Each wall is flat, endless, passes through zero and stands at right angles to its row. A trip goes straight from one point to another. Which walls does it cross, in order?

Walls:
(1): [-0.21  0.86]
(2): [ 0.12 -0.07]
(3): [-0.55  0.91]
(4): [-0.02  0.28]
(5): [-0.20 -0.08]
(6): [0.09 0.19]
Trips:
[-0.28  0.38] to [-0.60 -0.20] => 6, 4, 1
[ 0.33 -0.03] to [-0.34  0.12] => 4, 1, 3, 2, 5, 6
[ 0.02 -0.19] to [ 0.21 -0.13] => 5

Walls:
(1): [ 0.12  0.18 -0.19 -0.53  0.08 -0.45 -0.43 -0.65 -0.08]
(2): [-0.38 -0.30  0.00  0.04  0.00 -0.07 -0.34 -0.18 -0.30]
(3): [-0.35  0.32  0.04  0.15  0.06  0.12  0.21  0.25 -0.23]
(4): [-0.46 -0.30 -0.52 -0.45 -0.05  0.01 -0.07 -0.20  0.13]
Trips:
[ 0.12  0.10  0.17  0.01 -0.05  0.23 -0.09  0.02  0.09] to [-0.21 -0.09 -0.53  0.04 -0.72  0.88 -0.01 -0.47  0.13] => 4, 2
[ 0.16  0.67 -0.19  0.39 -0.55 -0.40 -0.10  0.32  0.46] to [-0.35 -0.19  0.16 -0.11  0.12  0.01  0.45 -0.10  0.34] => 4
[-0.12 -0.25 -0.61 -0.05 -0.22  0.07 -0.45  0.47 -0.32] to [ 0.16 -0.26 -0.98 -0.64 -0.04  0.06  0.34  0.27 -0.20] => 3, 1, 2

Walls:
(1): [ 0.13 -0.20  0.32  0.50 -0.07  0.12 -0.12  0.42  0.52 -0.05 -0.15 -0.40
  0.32  0.23  0.17 -0.55 -0.15  0.39  0.33  0.11]
(2): [ 0.47  0.41  0.34  0.35  0.39  0.08  0.29 -0.15  0.03  0.04  0.41 -0.33
  0.14 -0.38 -0.15  0.32 -0.17  0.24  0.09  0.22]
(3): [ 0.10 -0.14  0.05  0.46  0.01  0.45  0.16 -0.77 -0.24  0.17  0.09 -0.54
 -0.18 -0.32 -0.23  0.00 -0.47 -0.17  0.06  0.15]
(4): [ 0.18  0.07 -0.29  0.27 -0.20 -0.30 -0.42 -0.18 -0.02 -0.10 -0.09  0.11
  0.24  0.60 -0.04 -0.12  0.19 -0.10  0.13  0.54]
(5): [ 0.48  0.59 -0.52  0.29  0.06 -0.14  0.16  0.01  0.04 -0.08 -0.26 -0.10
  0.32 -0.04  0.09  0.23  0.13 -0.75 -0.37  0.12]
(6): [ 0.52  0.01 -0.15 -0.21  0.46 -0.29  0.14 -0.16  0.11  0.29  0.42  0.73
  0.44  0.05  0.00 -0.46 -0.05  0.05 -0.52 -0.35]
(7): [ 0.58  0.27 -0.11 -0.12  0.33 -0.05 -0.26 -0.89  0.39  0.08 -0.39 -0.14
 -0.45 -0.28 -0.44 -0.14 -0.05 -0.44  0.25  0.47]
(8): [-0.73 -0.11 -0.28  0.00 -0.27 -0.30 -0.36 -0.40  0.11  0.14 -0.11  0.21
  0.78  0.19  0.50  0.08 -0.02 -0.20 -0.11 -0.01]
(9): [ 0.62  0.06  0.29  0.45 -0.12  0.03  0.38 -0.19  0.10  0.27 -0.11  0.06
 -0.10 -0.60  0.21  0.43  0.22  0.19  0.23  0.23]
(10): [-0.25 -0.24 -0.20  0.25 -0.09 -0.04 -0.25 -0.05 -0.27  0.19  0.50  0.29
 -0.10 -0.85  0.06  0.10 -0.26  0.15  0.12  0.12]
(11): [ 0.24  0.27 -0.17 -0.51 -0.05 -0.28 -0.21 -0.03  0.50 -0.24 -0.22  0.09
  0.09 -0.37  0.02 -0.08  0.32 -0.42  0.16  0.35]
Trips:
[ 0.02  0.00  0.38  0.68  0.04  0.12  0.13  0.43 -0.02  0.09 -0.12  0.45
 -0.10 -0.01 -0.13  0.16  0.12 -0.03 -0.30 -0.30] to [ 0.04 -0.10  0.38 -0.20 -0.23  0.09  0.01  0.34  0.32 -0.53 -0.43  0.35
 -0.03  0.34  0.10 -0.51  0.32  0.12 -0.17 -0.12] => 10, 2, 5, 9, 11, 4
[-0.12 -0.12 -0.09 -0.04  0.02  0.04  0.11  0.21  0.03 -0.07  0.12 -0.26
  0.36  0.59  0.19 -0.57  0.02 -0.03 -0.53 -0.37] to [ 0.15 -0.34 -0.45 -0.44 -0.92  0.08 -0.13 -0.08 -0.05 -0.10  0.27 -0.12
 -0.04 -0.14  0.12 -0.11  0.27 -0.04  0.30  0.11] => 5, 11, 6, 10, 1
